Each row is a point. Before rounding, the points of a table are all equally far from one centre. They may lie mostly on one side of it. Write the centre, to within rounding.

Points:
0.046, 0.040, 0.023
0.027, 0.052, 0.008
0.001, 0.024, 0.022
0.013, 0.002, 0.028
0.047, 0.023, 0.031
0.014, 0.021, 0.033
0.013, 0.021, -0.030
0.039, 0.052, -0.002
Centre: 0.029, 0.018, 0.001

Points, 12 rows:
-0.002, -0.063, 0.018, 0.013, -0.020, 0.023
0.039, -0.032, 0.015, 0.015, 0.026, 0.015
0.016, -0.058, 0.027, 0.029, -0.032, 0.021
0.050, -0.051, 0.017, 0.011, -0.014, 0.002
-0.021, -0.053, 0.039, 0.001, -0.043, -0.012
-0.004, -0.022, 0.066, -0.009, -0.044, 0.017
0.048, 0.016, 0.009, -0.010, -0.022, -0.003
0.010, -0.011, 0.038, 0.020, -0.049, 0.039
0.029, -0.060, 0.000, 0.013, -0.016, -0.009
0.014, -0.017, 0.010, -0.021, -0.019, 0.039
-0.029, 0.016, 0.009, 0.034, -0.002, -0.027
0.024, -0.052, 0.024, 0.032, -0.046, 0.007
Centre: 0.007, -0.013, 0.029, 0.012, -0.012, -0.006

Points (13 x 9):
-0.018, 0.019, 0.009, 0.000, -0.009, -0.053, -0.006, -0.023, -0.042
-0.043, 0.026, 0.030, -0.023, 0.017, -0.044, -0.005, -0.047, -0.028
-0.022, 0.032, 0.031, -0.007, 0.024, -0.032, -0.020, -0.029, -0.063
-0.043, 0.011, -0.020, -0.021, 0.010, -0.028, -0.023, -0.027, -0.057
-0.053, 0.010, 0.014, -0.010, 0.006, -0.042, -0.010, 0.001, -0.047
-0.030, -0.005, 0.011, -0.027, 0.031, -0.055, 0.002, -0.029, -0.050
-0.049, 0.008, -0.021, 0.000, 0.033, -0.042, -0.007, -0.038, -0.018
-0.042, 0.043, 0.003, -0.009, 0.025, -0.047, -0.022, -0.009, -0.045
-0.038, 0.032, -0.004, -0.032, 0.006, -0.029, 0.007, -0.038, -0.036
-0.033, 0.035, 0.003, -0.029, 0.006, -0.041, 0.009, -0.036, -0.027
-0.027, 0.011, 0.012, -0.009, 0.007, -0.020, -0.005, 0.002, -0.068
-0.021, 0.048, 0.012, -0.005, 0.020, -0.045, 0.000, -0.025, -0.042
-0.031, 0.049, 0.012, 0.001, 0.004, -0.032, -0.008, -0.032, -0.035
Centre: -0.018, 0.009, 0.009, -0.014, 0.025, -0.019, -0.019, -0.017, -0.020
